Every row gives one point. To make a cloud, some directions were put in groups of two or more. Within a group, all points are equally far from the middle, so they leave a hole (a ring in 2 directions, a hollow ball in 3). The other directions are filled evenly. Then the cloud was stretched, turned, moved and blurred a little. Count the holes, and give their numbers of directions, smallest first.
In the rows, 128 means zero.

Cloud (13 x 2):
[[108 184]
 [102 173]
 [ 88 119]
 [126 142]
 [108  53]
 [110  48]
 [122  69]
 [127 117]
 [148 166]
 [122 180]
 [ 43 137]
 [153 136]
 [155 109]]
Holes: 0

Cloud, 20 rows:
[[ 64 148 125]
 [102 108 164]
 [ 84  78 111]
 [110 175 152]
 [ 72 120  86]
 [183 160 158]
 [115 203 117]
 [105  76 106]
 [ 82  77 132]
 [ 65  99 125]
 [116  73 110]
 [140  81 167]
 [ 62 138  91]
 [175 101 124]
 [ 94  74 112]
 [135  77 163]
 [108  68 149]
 [133 200 134]
 [184 135 166]
 [ 84 171  85]]
Holes: 1 (3)

Cloud:
[[138 124 189]
 [126  83  78]
 [174 138 141]
 [107 154  82]
 [165 103 144]
 [ 97 184 126]
 [188  87  89]
 [149 183 155]
 [161  87 125]
 [174  76 100]
 [174 133  65]
 [136  85 110]
 [167 134  53]
 [141 141 214]
 [165 138  60]
 [145 141  43]
 [132 184 124]
 [ 96 136 121]
 [155 177 163]
 [123 188 123]
 [115 128 185]]
Holes: 1 (2)

Cloud (28 x 4):
[[122  98  80  95]
 [202 137 153  55]
 [157  84 177  90]
 [ 93 144 173  88]
 [104 139  69 102]
 [ 78 128 162 112]
 [116 174  80 102]
 [180 184 115 129]
 [191 115  86  97]
 [156  80 172  99]
 [154 139 164  38]
 [144 151  77 171]
 [201 133 172  64]
 [134  82 170  81]
 [157  77 164 115]
 [137 165 117  53]
 [180 117  86  76]
 [165  96 174 131]
 [116 152 175 147]
 [145  71 110 114]
 [168 178  93 144]
 [127 151  82  77]
 [183 178 108 132]
 [161  95 104 164]
 [165 121  84 167]
 [120 182  82 121]
 [118 174 174 121]
 [133 126  91 186]]
Holes: 2 (2, 2)

Cloud, 46 rows:
[[183  82 153 112 148  67]
 [ 66  99 136 193 132  95]
 [165  69 143 177 101 140]
 [ 50 102 115 189 131  96]
 [ 86  34  88 131 124 149]
 [ 55 139 142 164  94 109]
 [ 74 119  74 146 148  78]
 [103 134 135  52 114 128]
 [155  69 132 191 100 139]
 [138 113 115 187  80  97]
 [108  85 110  74  79  95]
 [149  82 136  87 197 110]
 [114  53 160  82 148 129]
 [ 80 135  77 155  94 182]
 [140 107  93  94 144  57]
 [113  38 142  83 131 130]
 [123  73  60 161 123  93]
 [ 62 136 131 162  70 131]
 [130  75 148  70 142 159]
 [ 69 115 100  71 104 114]
 [180  69 146 107  99  80]
 [174  98 145 108  83  74]
 [ 83  93  98  77  84 104]
 [ 68 167  77 154 149 132]
 [ 87 152  61 135 150  95]
 [ 49  60 104 174 148 139]
 [115  83 188 128 143  85]
 [157 132 120  62  86 128]
 [ 99 120  79  72  99 142]
 [104 102  85 115 201 148]
 [193  95 114  73 134 156]
 [ 63  52 113 104 144  96]
 [191 133 155 109 181 129]
 [116 152 124 177 120  81]
 [175  98 115 189 133 161]
 [173 129 145 102  98 165]
 [148  71  57 140 143 169]
 [147  96 171 157 167 109]
 [188 171 135  98 122  97]
 [ 97 120 165  82  81  97]
 [133 103 173  87 162 147]
 [102 135  57 158  79 144]
 [101  51 135  83 158 134]
 [125  65 107  87  84  90]
 [174 136  99 176 129 172]
 [105 127  98  76 185 144]]
Holes: 3 (2, 2, 2)
